Rows are points. Examples show where two turns around zero, p and q, send a point. Where does a point land after both, in the order given? Backwards means that the second turn is done in reverse. Each puzzle has new turns, and all numbers are rounded.
In the rows, zero is written as 128.

Turn p:
[122 182] -> [ 78 150]
[142  81] -> [176 116]
[ 95 136] -> [104 104]
[154 113] -> [154 143]
Turn q:
[145 106] -> [149 110]
[117 129] -> [117 127]
[135 208] -> [119 208]
[118 100] -> [124  99]
[125  97] -> [131  97]
Where do these land?
p, then q: [131  94] -> [161 120]
p, then q: [154 145] -> [120 158]
p, then q: [112 101] -> [149 104]
q, then p backwards: [131 101] -> [110 108]
p, then q: [112 200] -> [ 55 136]

Turn p:
[138 120 177] -> [169 155 113]
[147 123 106] -> [100 137 125]
[177  91 109] -> [ 88 164  92]
[119 156 111] -> [119 116 158]
[ 59 150 137] -> [164  69 151]
Turn q:
[ 94 143 109] -> [102 114  99]
[ 78  76 120] -> [152 145  62]
[140 143 142] -> [130 115 148]
[142  82 101] -> [138 181 117]
[161 185 159] -> [117  86 187]
[153 139 137] -> [129 126 157]
Where do these land?
q, then p backwards: [167 110 103] -> [170 152 137]
p, then q: [117 130 126] -> [137 135 127]
q, then p: [107 189 174] -> [136 123  49]
q, then p: [ 74 122  95] -> [ 83  84 136]
q, then p: [163 113 107] -> [153 134 163]
q, then p: [141 104 164] -> [122 173 126]

Turn p:
[ 94 153  91  99] -> [148 135  81 165]
[141 121 104 179] -> [142  89 166 144]
[113  61 111 155] -> [ 85 119 171 172]
[136 163 174 128] -> [154 153 131  82]
[138 112 155  69] -> [ 85 155  93 100]
[145 158 133 138] -> [155 117 127 106]
Turn q:
[138 165 140  89] -> [145 120 153 174]
[141 161 104  96] -> [136 130 119 180]
[122 132 134 119] -> [130 118 135 133]
[138  79 147  86] -> [ 71 118 164 132]
[140  82 132 140] -> [ 92 143 133  98]
[156 158 130 181] -> [172 174 118 111]
[ 60 119 109 185] -> [149  91  74  68]
Where do these land?
q, then p backwards: [139 121  95 107] -> [112 107 109 103]
p, then q: [135  71 130 134] -> [141  84 137  93]
q, then p: [125 184 176 137] -> [109 107 146  61]
q, then p: [ 93 107  77 148] -> [112 104  98 182]
q, then p backwards: [122 175 181 104] -> [118 140 115 200]
q, then p: [155 110 108 138] -> [160 134 110 142]

Turn p:
[ 77 133  75 120] -> [152 139 169 184]
[197 148 112  96] -> [133  61  83 130]
[141 119  99  92] -> [160  93 132 138]
[133 125 141 155] -> [117 150 112 119]
[111 144 169 176] -> [ 80 173 122 115]
[116 143 185 145] -> [ 79 147 136  95]
[122  84 115 113] -> [173 132 140 115]
Turn q:
[142 110 146 116] -> [101 144 125 126]
[134 151 100 187] -> [165 102 135 180]
[127  98 156  84] -> [ 88 150 116  91]
[155  99 140  96] -> [ 81 144 139 115]
[142  89  73 141] -> [ 98  70 146 146]
[ 69 171 145 158] -> [197 130  86 124]
[127 177 135 114] -> [165 153 148 114]
Where do these land?
p, then q: [130  82 151  79] -> [ 76 166 145 103]
q, then p: [170  89 126 122] -> [111 168 166 130]
p, then q: [113  97 132 151] -> [148 150 156 124]
q, then p: [140 183 131 177] -> [103 135  58 122]
p, then q backwards: [119 138 141 148] -> [142 116 146 119]
q, then p backwards: [124 195  84  82] -> [ 91  66 144  73]
q, then p: [ 99 113 130 137] -> [158 125 126 143]

Turn p:
[195 107 144 177 171 113] -> [124 167 114 136 191 191]
[134 107 147 143  94 120] -> [142 131 115 168 141 115]
[107 135  78 152 203 105] -> [ 70 149 183 100 120 173]
[101 143 147  74  85 120] -> [137  96 116 120 117  59]
[133 171 124 124 154 136] -> [136 144 140  82 124 134]
[ 81 111 149  65 121 138] -> [124  55 133 119 118  90]
[154 123  79 106 100 121] -> [ 97 144  82 130  96 119]
[115 108 107 136 105 163] -> [140 115 120 154  88 141]
[132 147 178 177 119 136] -> [184 152 150 144 159 130]
Turn q:
[169 194 154 104 174 110] -> [151 167 161 149 159  56]
[ 67 131 172 123 123 128] -> [ 91  73 112 152 129 104]
[138 120 116 122 133  97] -> [136 144 123 139 153 144]
[165  83 142 112 136 135] -> [159 149 113 160  96 145]
[115 154 184 110  99 117] -> [125  82 161 167 135 104]
[178  95  96 166 121 114] -> [182 150 116 101 130 172]
[117  94  93 119 142 153] -> [104 154 101 116 101 151]
[ 79 122  78 186 147 172] -> [ 94 120  82  45 111 129]
[124 159 119 109  78 127] -> [108 113 183 126 135 143]
Where do these land?
p, then q backwards: [125 153 121 126 138 164] -> [150 118 118 154 114 151]
p, then q: [132 111  75 113 145 139] -> [ 85 103 137 116 105 150]
p, then q backwards: [176 162 115 126 116  78] -> [122 142  87 120 193 123]
p, then q: [121 129 124  93 121 122] -> [115 129 118 143 143 154]
q, then p backwards: [ 95 165  77 147  99 159] -> [114 155 103  94 193 112]
q, then p: [ 81  83 204 155 164 130] -> [ 57 160 115 194  98 152]
p, then q: [166  92 180 135 113 103] -> [145 169  79  92 145 108]

Turn p:
[144  49 111 103 148 145 110 140] -> [144  88  84  82 166 138 162 130]
[159  90 126 174 173  90 141 140] -> [102  76  93 160 157 148 118  92]
[146 121 144  73 114  96 154 145] -> [146 155 127  96 122 172 128  85]
[176 129 110 142 125 104 123 115] -> [141  83 143 141 117 153 115 115]
[146 178 127 136  99 158 162 138] -> [ 98 145 160 120  91 148  96 156]
[104 185 115 179  93 142 104 155] -> [ 98 145 164 182  98 124 148 178]
[111 132 118 129 102 117 157 110] -> [123 143 167 124 147 127 116 120]
[ 82  75 193  85 157 145  88  88] -> [195 165  61 108 170  74 129 128]
[ 84 193 108 130 141 156 112 121] -> [107 150 152 138  82  68 140 147]
Turn q:
[199 138 144 102 116 129  81 156] -> [112 134  91 115 104 204 118 158]
[107 155 105 100 125 148 131 130] -> [122 127 148  93 123 108 105 146]
[180 125  98 179  87 163 153  87] -> [151  97 144 176  48 122 149 148]
[171 123 114  89 158 114  92 133] -> [ 98 149 145 113 129 192 127 136]
[100 135  96 181 148 144 168 128] -> [171 124 160 134 108  86 126  85]
[ 95  61 171 131 103 114 109 131] -> [131 141  94 184 190 118 128 145]
[ 99 158 158 183 170 111 133  70] -> [133  56 145 132 152 112 161  67]
[105  81 140 101 114  81 162 158] -> [108 194 100 144 160  97 146 124]
[121 145  99 123 100 101 118 151] -> [ 98 145 114 126 108 116  91 118]
[103 160 156  90 159 175 132 136] -> [155 112 137  61 160 124 128 153]
Where do these land?
p, then q: [ 86 139 149 125 123  89 148 147] -> [126  76 140 105 118 108 138 102]
q, then p: [111 195 145  87 106 110  71 162] -> [158 127 123  88 122  82 213 130]
q, then p: [ 99 147  93 132 130 107  87 154] -> [175 127 120 148 118  86 150 143]
q, then p: [189  65 134 139 185 131 143  67] -> [ 67 152 106 118 151 143  37 161]
q, then p: [151 118 165 172  94 136  88 150] -> [111  62 142 124 137 131 149 170]
p, then q: [170  96 115 116 168 147 163 146] -> [115 152 178 138 159 118 107 170]
p, then q backwards: [121 129 107 115  96 127 136 126] -> [132 124 114 110 158 141 135 117]
q, then p: [173 107 101 135 143 117 194  80] -> [102 181 159 138 154 162  66 126]
q, then p: [ 84 184 132 111 115 142 106 147] -> [174 120 111 111 125 120 184 103]
q, then p backwards: [131 108 130 179 148 167 173  90] -> [122 138  92 119 113  91  61 100]
q, then p: [ 91 121 136  96 101 135  99 139] -> [120 119 101 145 110 114 176 114]

Turn p:
[159 121 135 107 161 127 148  74 123] -> [ 93 110 162 138  92 140 150 159 114]
[145 159 130 113  74 151  94 163  85] -> [139 122  63 115  96 125 115  93 175]
[109 150 158 168 156 144 176 123 166] -> [139  81 147 120 178  97 147 159 102]
[ 95 109 123 130 170 147 174 156 136] -> [150 101 142 125 167 159 140 118  78]
[124 153  73 124  59 124  97 134  82] -> [134 155  66 158 118 155 100 121 194]
[134 132 118 142 188 133 127 120 180] -> [153 117 199 132 142 117 150 135 121]
[163 115 143 100 172  98 139 123 156] -> [108 123 191  98 107 134 122 132 110]
[160 110 139 165 155  94 144 124 126] -> [ 90 112 166 146 137 106 103 118 111]
[102 137 114 102  31 117 105 145 116] -> [143 177  50 108 123 137  91 140 164]
[ 82 141 132 112  89 118  72 133  82] -> [114 181  67 120 133 134 150 100 164]
[136  82 141 146 153 157 132 114 157] -> [147 127 155 148 115 103 140 133  76]
Turn q:
[192 127  62 153 124 149 140 155 164] -> [140  96 159 165 104 133 123  55 176]
[206 127 120 178 162 141 174 185 166] -> [103 138 208 146 129 147 157  52 176]
[113 119  97 175 131 174 116 142 141] -> [136 104 136 111  91  90 152  87 125]
[113 165 180  83 115 114 106  77 122] -> [ 93 120 101 110 139 151  89 198 108]
[ 78 116 135 110  71 126 106 140 105] -> [154 117  69 126 120 142 158 151  89]
[130 130 118 115 160 106 166 122 157] -> [125 168 160 153 118 128 101 127 131]
[111  79 135 109 115 152 108 112  95] -> [134 112  87 131 165  96 135 127  93]
[104 158 152  94 147  82 101 102  75] -> [143 155  97  86 160 138  98 192 137]
[139 142 139 112 161 119 124 152 156] -> [126 144 162 113 130 156 105 114 120]
[134 122 151 147 137  78 125 106 140] -> [136 130 167 136 143 129 131 175 134]
[ 89 124 118 132  84 166 142 116  86] -> [118 125  59 131 109  99 160 130 121]
Where do these land?
q, then p backwards: [127 144  89 153 106 171  75 115 143] -> [185 154 158 124 125 170 144 158 117]
q, then p: [155  76  99 111 109 126 166  67 139] -> [109 146 157 174 184  80 110 100 133]
p, then q: [108 106 153 153 149 122 152 152 134] -> [134 153 120 107 167 102 116 142 137]
q, then p: [133 128 143  88 128 168  60 104 147] -> [117 182 119 152  92 158 150  82 105]
q, then p: [133 163 122 137 182 142 150 140 110] -> [132 147 136  85 129 128 155 165 160]
p, then q: [178  95 107 128  79 129 159 144 130] -> [170  60 109 105 141 134 144 123 128]
q, then p: [152 125 150 128  51 154 112  81 136] -> [152 157 116 174 163 145 103 101  68]
q, then p: [ 65 162 124 107 179 109 155 171 114] -> [132  98 103  90 102 144 142 147 210]
p, then q: [125 153 142 133 144  89 119 139 151] -> [119 149 146 116 136 146 100 146  99]
p, then q: [104 127 151 141 154  71 131 166  76] -> [125 153 116 101 114  69  80 159  98]
